Each row of a before or after table is a point. The points were changed in one or more steps. Then noise was added and the rows were shuffled. The steps act on how far a point lies along the listed directions, d1 being the first. What was done? A step turns or swaps two directions, mirrors them in a line or flattens them onto one, adds a multiple of one to another, or multiplies one. Angles are multiples of 10 degrees, from the lower direction toward the higher: turns from -170 to 170, lines from 10 to 170 but not 90. Use the fewest steps. Two steps may share a direction if one is a turn and the other turns, adds or multiplies; they go together, in the order done. Otherwise the lowest direction goes first.
In the rows, zero is written as 128.

Directions:
(1): [139 178 157]
(2): [103 159  84]
(3): [ 76 124 155]
Before (8 x 3):
[[139  95  70]
 [171 116  70]
 [138 123  93]
 [150 112  50]
 [ 83 172 118]
 [128 125 147]
 [ 83 163 157]
 [112  98 139]]
After (8 x 3):
[[141 185  99]
 [ 95 110 129]
 [145 130 128]
 [ 80  84 162]
 [ 62  82 140]
 [104 174 101]
 [ 87  78 123]
 [145 110 106]]
Steps: mirror d2 and d3 in the line at 20 degrees

Directions:
(1): [101  84  92 110  76 134]
(2): [107 147 148 146 110 199]
(3): [104 135 171 165  89  88]
(4): [107 147 163  58 122 123]
(5): [ 62 151  97 137 159 117]
(6): [149 189  92 124  91 120]
Before (8 x 6):
[[ 94 150 153 160 125 102]
 [118 156  75  94 136 123]
 [143 113 168 150  95 130]
 [104 184  99 107 149 161]
 [115 144 104  98 130 157]
 [103 159 130  72 152 137]
 [ 91  86 162 138  82 131]
 [131 131  87 116 175 154]]
After (8 x 6):
[[167  97 130  83 185 126]
 [ 78 215 163 175  93 124]
 [112 112 143 100 156 227]
 [ 70 132 158 169  87  99]
 [123 137 170 168  76 135]
 [136 143 136 102 158 192]
 [133 118  57  96 183 174]
 [103 133 122  61 149 155]]
Steps: add -1.5 times d6 to d5; turn d1 and d6 by 160 degrees; multiply d2 by 2.5; multiply d3 by 1.6

Directions:
(1): [137 123 153 101 199 120 167 107  84]
(2): [ 92  75  64 139 122 147 154 118  98]
(3): [117 163 137 159  92  92 191 154 101]
(4): [ 87  87 164 170 154 106 143 127 180]
(5): [105 107 153 110 135 147 109 212 101]
Before (13 x 9):
[[162 145 137 109 148 136 117 121 118]
 [150 177 137 125 116 110 131 131 114]
 [156 161 161 127 139 101 118 104 131]
 [128 140 158 143  92 112 105 107 189]
 [132 149 154 128 110 135  74 157 162]
 [114  93 115 153 153 127 125 116 148]
 [149 155 125 103 115 126 131 108 126]
 [134 135 129 113 134 143 142 146 106]
 [140 135 114 119 122 143 102 155 113]
 [117 132 122 134 116 117 159 145 110]
 [113 156 122 136  81 126 115 169 123]
 [102 110 123 162  99 116 109 120 165]
 [124 116 132 113 126 126 127 150 126]]
After (13 x 9):
[[111 141 146 146  18 141  49 191 200]
 [141 134 127 120 163 127 167  99 108]
 [156 132 167 119 194 118 142  97 127]
 [114 128 104 135 120 118 169 129 100]
 [136 137 189 122 175 100 131 125 121]
 [145 178 119 148  32 139  38 147 203]
 [141 135 114 112 120 123 131 119 125]
 [107 163  73 176   5 124  95 136 182]
 [122 124 153 130 139 111 142 112 155]
 [127 110 115 120 144 147 105 160 109]
 [ 98 121  95 159  17 144  52 188 167]
 [147 145 103 149 105 126 109 105 160]
 [122 146 146 150 134  98 148 120 141]]
Steps: multiply d1 by 3; add 0.5 times d3 to d2; turn d4 and d5 by 120 degrees

Directions:
(1): [137 127 134 125 142 121 134 113 193 216 125 165]
(2): [122 106 136 116 128 144 147 170  53 174 166 168]
(3): [132 134  75 152 100 140 133  67 117 106 141 198]
(4): [ 72 155 156 149 110  69 152  84  92 154 111 112]
Before (9 x 12):
[[135 138 168 114 142 130 112 161 151 169 128 123]
 [136 135 110 101 128 140 141 142  96 167 170 173]
 [142 133 123 130 139 141 129 120 198 161 119 131]
 [ 84 139 174 148 112  57 159 126  39 117  99  70]
 [151 114 109 132 129 157 118  97 204 129 107 146]
 [139 125 109 137 116 145 118 118 148 123 156 180]
 [141 120 147 112 144 132 126 160  91 112 122 118]
 [ 86 114 172 109 139  85 149 169  68 143 109  89]
 [121 123  99 131 135 127 142  82 181 144 122 175]]
After (9 x 12):
[[133 129 106 103 118 154 136 157  58 107 174 148]
 [ 44 153 188 162  99  25 178 102   4 119  90  50]
 [142 115 140 110 139 140 125 172  81  96 125 113]
 [151 127 119 131 148 144 125 121 223 195 117 145]
 [153 121  98 138 115 162 113 127 154 110 157 183]
 [128 119 101 128 141 124 141  77 202 165 120 185]
 [143 140 168 119 139 140 115 161 148 164 133 113]
 [167 110 105 128 142 169 120 101 245 170 107 168]
 [ 68 126 177 119 130  70 149 163  27 119 102  65]]
Steps: add -1 times d2 to d1; multiply d4 by 1.6
